Rows are points. A path goes straight from each point to the next, and from the last back to the first. The post is the endless flat space through its rows: a point in 2 columns, a line in 3, a plane in 4, and so on, so that a path can go around it. Count how often the path circles the post. Going back the other way cancels.

Post (2 x 3):
[[ 21  25  17]
 [  2 -24 -11]]
Path (8 x 3):
[[ -3   0  -5]
 [-30 -60   4]
 [ 14 -23  29]
 [ 40  29  32]
 [ 13   6  20]
 [-18 -32 -11]
 [-21   0 -38]
 [ 12  22 -25]]
Times around: 0

Post:
[[ 14  -9 -21  41  13 -58  41 -29]
 [-15   9  -2   5  -1  50 -13 -16]
 [  8  26   6  26  16  42  -1  21]
 [ 31  16  25  19 -23  35 -32   7]
 [-10 -21   4 -40  11 -44  11 -20]
 [-16  27 -23  23  18 -50 -34 -13]
 [  5  -9 -28 -12 -24 -60   5  -7]]
Path, 15 rows:
[[-11   8  43  33  -3  32 -54  18]
 [-30  50 -19  55  23 -16 -11  -8]
 [ 28  17  31  17  -9  28  12  -7]
 [ 31  29  12  17 -33 -10   5  19]
 [-13   7  20   0  19  -5   5   1]
 [-12 -38  14  43  18 -31   8 -38]
 [ -1 -13   0   8   9 -15  -7 -30]
 [ 12  30 -44   1 -24  34 -41  -3]
 [  7  55 -18   6  44  -6 -25   3]
 [ -5  22 -19 -15 -45  19 -16  15]
 [  4  10  35  19  -1 -14   7 -15]
 [  1  34  25 -37  18  -3 -32  -9]
 [ 22   7 -36  28  15   3  31 -19]
 [ -8 -18 -48 -30   2  20 -15  11]
 [  2 -22 -19  48 -17  39   0 -33]]
Times around: 0

Post (13 x 14):
[[  2  18  11  22  35  -6  16  -9  12 -15 -21 -24  19  -9]
 [  3 -15  -8  23   5  34 -27 -36 -20 -35 -16  13  16  14]
 [-28 -17  -7   2   8 -22   9   7 -49   0 -10  17   7 -33]
 [ 34   7  -2  12 -25  -2  60 -25 -16 -12 -17 -20   1 -16]
 [-19 -18 -26  -8   7 -24  32 -11 -12  24  -4  28 -34  27]
 [-26   5 -20   0   0  22   8 -12   8   5  -8  20  18  -6]
 [-19  -5  45  26  17  15  27  -9  21 -12 -10  15  -3  -6]
 [-20  -9 -23 -19  10   1  -4  26  -9 -18  -7  11  31   6]
 [  5   2  11  47 -16 -34   4 -33 -28  -3   6  25   8   0]
 [  2  22   0  19  20   0   4   7  14 -14  19 -10  14 -13]
 [ 25  -4 -25   2   7 -27   4  13 -12 -38  -3  52  19 -13]
 [ 18   5  -7  -3   6  23 -26 -19 -21 -12  10  44  34  21]
 [-31   0 -12 -17   6   9  44 -33   9   9  11 -26  11  -4]]
Path (27 x 14):
[[-13 -13 -29   5 -26 -15 -11 -13 -11   0 -20  18  -4 -10]
 [  3 -10   7  -9  -1   3   4 -59 -22   5  12  32   5 -25]
 [ -3  -2  24 -17  13 -14  19 -53  -3 -20  -9  -4  21  28]
 [  2  22  -3  11 -10   3  25 -23 -28 -18   3  26  12  -7]
 [-15  16  -7  18  18   5  18 -11 -26  28  -1  31   9  19]
 [ -7  -9   3  34  10 -17  32 -15 -13  10  -7  26  -3   1]
 [ -5 -10   5  16 -10  22  31 -17  -2  -4  27   7  16  19]
 [-31  10  -3  31  42  -5  -2   6 -16 -23  -7  26  18 -29]
 [ -1  11  39  34 -19  -2  20 -21  13 -33  -5  18  13   7]
 [ 41  21  11  21 -35  19   5 -15 -17 -14   5  39  13 -13]
 [-13  19  -5   3  22  -8   3   5  -7 -19  -6   7  23   2]
 [-37  38 -13  24   7 -13 -29   8 -18 -10  20  17  34 -19]
 [ -8   3 -21   9   7   4  11 -12 -11 -26   5 -24  16  52]
 [  7   4 -46  -1   8 -12  39 -13  18 -23  15 -27  26  16]
 [-16 -28  -8  17  -3 -20  29 -18  -6  10 -31  16  21  -3]
 [-11 -10 -24  -7   1  -5  10 -12  -3  29   9   6  -6  -4]
 [ 18   4 -38  25 -12  13  -3  -6 -12   5  -1  30  15  -5]
 [ -5 -25  11   5  25  10  12 -16 -29 -18   5  22  -1  -2]
 [  5  11  -2 -12  26  16  45 -12 -11  -9  13 -10  -9 -15]
 [ 26  27   5  -5  13   7   4   4 -25 -14 -10  16  18  11]
 [ 23  26  12  39 -17 -12  15 -36   1 -23   1 -20  17  21]
 [-33  12  -7  13  20   2  21   0 -26 -23 -12  -9  29 -29]
 [-14  -5 -10  -5  -2  24  45 -22 -14   5 -16 -36  18   5]
 [ 11  -2  35  22  22  25  32 -44   8  13  21  -8  16   4]
 [ -8 -11   3  36 -20 -19  25 -10 -14 -19   7  17  17  16]
 [-26  26  -8  22   4  -2   1  26 -16   6  -7  15  11 -19]
 [ -1   5  -2 -13  32 -23   8  -4 -14 -19 -17  16   4 -12]]
Times around: 0

Post (17 x 18):
[[  4   1  -9   1   6 -10   4 -22  18  -2  19  15   9  11 -10  -2  11  -6]
 [  2  10   1  -2  10   0  -4 -14   0 -28  -2 -12  13 -11   7  -3 -15  34]
 [ -8  -5  -4  -5 -19 -24  -1   3   6  16  -2   0  28   3  10 -10  16   4]
 [ 14  23   3 -11   6 -19  -5  -6  12  -1  18  37   0  -3   5 -15  20   4]
 [  0  -7  14  -6 -22   9  15 -15  19  13  -5   5   2   2  -5   7   1 -12]
 [ -4  12 -10 -12 -10   1  -2  -8   0   0   0 -13  -4  10   3  -1   9   4]
 [-10  -1  14  -5  17  -9   5 -10 -23   9   4 -21  21   5 -14   7   4  24]
 [  6   7 -20   7  46 -26  12 -13 -16  -5  10  12  -8   1  26 -13 -11  37]
 [  6  -4  -6   5 -22   8  15  11  -1  10  -1  19  -2  14 -47  -9 -10 -15]
 [-15 -35  22 -35   2 -49  20 -18 -14   4 -13 -24  17  -6  -8   8  -6  11]
 [  9  11 -15   3 -11  -5 -22  -8  10  24 -12  15   3  13  11   8   3   8]
 [ 12  -8 -16  -5  -2  18  -8  19  10  38  14  -3   2  25 -49 -26 -31  10]
 [ 14   8 -10   6   3   5  -2  10  11   1  -1  -4  -9 -15 -15  27  -7  10]
 [ 20   1   6   5  -8   1   0   1  10   3  -5 -16   8  13   8   5   5  -2]
 [ -6   2   5  15  15  -9  -9  -1  18  -8 -11  12 -19   2  -1 -12   4  10]
 [  6  13  -9 -11  31  32 -40  16 -26  -3 -21 -11  30 -15  39  23  -6 -29]
 [-21 -43  28 -17  -5 -26   2 -14 -38  -1  21 -17   5 -10  -6   3  -4  15]]
Path (26 x 18):
[[-33 -22  -1  -7 -15 -60   2 -12  -8  15  21  14  22  28  -4 -27  11  17]
 [-25 -32 -32   5  43 -24  -2 -13  -1 -14  -1  12  18  -6  26   7  -6   0]
 [ -5  -9  20 -11   0 -30 -12  20  -3   3   8  28 -27 -13   4  -6  19  12]
 [-12  13   3 -19 -13 -21 -12  33 -14 -29  29 -12  15   9  -2 -18  19   3]
 [  4   4  26  28   2  -3 -20 -14  12  -5 -24  -6   8   5 -15   4 -17  20]
 [  4 -16  36  -8  18 -27  16 -21 -14   8   1  11  -8 -18 -38  35  18  -8]
 [  9 -16 -32   2 -31 -14 -11  -8  -1  25 -23  12  -8   7   2  14 -14  29]
 [ -1 -11  -1 -12  -4 -10  -6 -14 -15  -7  17 -25  23  15  18   6   0   9]
 [  0   3  -6  32  15 -16  14 -21 -13  12  -3  17  19  17  30   1  -9  18]
 [ 12  18   9  13   5   0  -4  -1 -17 -11 -20   7   9 -28 -21  25 -10  11]
 [-10  -5  24  -6 -39  51 -31  -5  11  17  -9   7  12  -2 -41 -15  -3 -12]
 [ -9  -1  20  38  -9  10  12 -38   1 -50 -44  -8  -5  41  15  17  22  -1]
 [ 32  10  14 -16   9 -23  -7  -1   9  48  20  25   4  11  -1  45   4  13]
 [  7  22  -5 -45 -10  13   0  11 -27  36  -3 -16  -9  -2   4  13  24   9]
 [-18  23  11  -1   8  -7  -2 -32 -25  10  14  -7  -2  -5 -19  -3  39  24]
 [ -8  13 -16  -8 -10   3   7 -26   3  13 -14 -55   6   8  12  15  -6  21]
 [ 11 -23  16 -18 -27  -7 -16 -19   7   5 -13   6  13 -30  15  13  -1  26]
 [  9   0   3 -14   7   9 -10   5  17  -2 -11  -4   2  -1   5  13  -4 -12]
 [ 29  33  -9   1  -3   3   4  -5 -32 -23  32  -3  11  25 -17   8   8  12]
 [ 12 -19  34 -10 -18 -19  -2  10  10  11  18 -19  22 -20  10  -7 -24  24]
 [ -1  27   2 -25   8 -14 -23  -1   5  16 -10  -1  -2 -13 -20   4  36   1]
 [-18 -29  11 -19 -18 -10  24 -13  10 -13 -41  -2  -9 -16  14  -1   7  -8]
 [ 11   1  33  13  -7   0   2   8  18   0  -9  33  -2   0  -7  10   2  20]
 [-18   1 -24  14  15 -16  -9  23 -10  24   5 -21  -5  38   0 -10   0   0]
 [  2  26 -15  -9 -37  11 -17 -10 -21  -3   4   4  -3  -5 -27   2  -1  -1]
 [-23 -23  -8   9  31 -16 -21 -16 -15  23  42  -7 -18  17  -5 -21  -7  32]]
Times around: 3
